Every row gives one point. The last column is the point's height on a tilted bowl or saddle (a function of degree 2), plus a little noise. Count its main directions that bend up, bend down and stay straight.
(in the rows, 128 means zero)

Points (10 x 3):
[[150 137 114]
 [165 147 100]
 [ 93 105 165]
 [131  58 156]
 [109 141 129]
 [170 190  55]
 [140 113 135]
 [141 169  89]
 [169 115 117]
 [101 139 134]]
Directions: 0 up, 1 down, 1 straight

Points (15 x 4):
[[133 127 119 125]
 [ 93  96 106 121]
 [ 92 148  69  90]
 [121 154 128 128]
 [167 150 152 131]
 [ 69 194 144 204]
 [101 187 154 187]
 [139 126 162 146]
 [171 138 141 125]
 [123  95 136 139]
 [123 149  68  75]
 [ 99 129 158 136]
 [ 86 124 120 118]
 [ 79 134 189 140]
 [110 173 143 156]]
Directions: 1 up, 1 down, 1 straight

Points, 23 rows:
[[160 124 109 116  87]
 [115  55 151 148 106]
 [195 147 148  53 175]
 [ 81 118 121  67 115]
 [162 188 172 144 183]
 [188 128 136  92 132]
 [108  83 156 118 119]
 [ 76 152 131 114 128]
 [154 145  92  55  88]
 [117 136 147 121 121]
 [177 164 162 153 185]
 [120 149 106 121 111]
 [ 72 120 122 129 127]
 [144 144 108 126 109]
 [101 105  89 139  80]
 [125 161 143 132 130]
 [ 91 162 156 115 127]
 [148 106  89 128  50]
 [ 53 128 159  95 159]
 [ 88 133 168  84 141]
 [109 114 173 100 140]
 [101 123 126 162 109]
 [112 137 171 119 136]]
Directions: 2 up, 1 down, 1 straight

Points, 40 rows:
[[119 236  96  83 181 135 164]
 [108 165  80 132 103 117 103]
 [115 122 166 139  85  85 144]
 [125  65 102 113 125 225  59]
 [135 139 147  77  70 133 126]
 [179 125 101 124 107 144  73]
 [177 162  65  70 111  95 168]
 [133 112 108 140 111  86 134]
 [138  63 131 147 145 165  89]
 [133  35  83 140 156 145  95]
 [161 113 117  88 148 141 110]
 [185 110 136  95 161 159 114]
 [152 136 156 132  83 105 148]
 [108 103 152 103 109 118  91]
 [137 129 123 166 141  91 132]
 [131  88 154 130 118  99 121]
 [154  94  92 171  99 115  78]
 [133 125 106 125 157 112 125]
 [141 161 106 116  76 163  80]
 [116 205 110 105 155 154 126]
 [185 148 130 115 165 137 125]
 [ 94  85 175 147 137 102  80]
 [166  90 162 140 152 137 130]
 [141  85  76 209 126  83 103]
 [202  94 152 148 139 133 144]
 [126 127 108 172 121 112  96]
 [118  85  93 120 132 138  84]
 [164 106  90 113 202  96 198]
 [151  83 122 151 160 153 102]
 [176 140 119 155 125 143  86]
 [135 175 104  72 210 130 163]
 [148 110 143 114 183 187 110]
 [145 120 100 138 140 130  96]
 [129 142 179 115 159 106 123]
 [ 85 159 125 118 150 163 105]
 [126 167  92 139 129 115 108]
 [119 132 148 122 160 113 114]
 [141 116 145 145  99 137 110]
 [109 132 131 105  91 191  95]
 [ 68 149  99 110 144 125 111]]
Directions: 3 up, 1 down, 2 straight
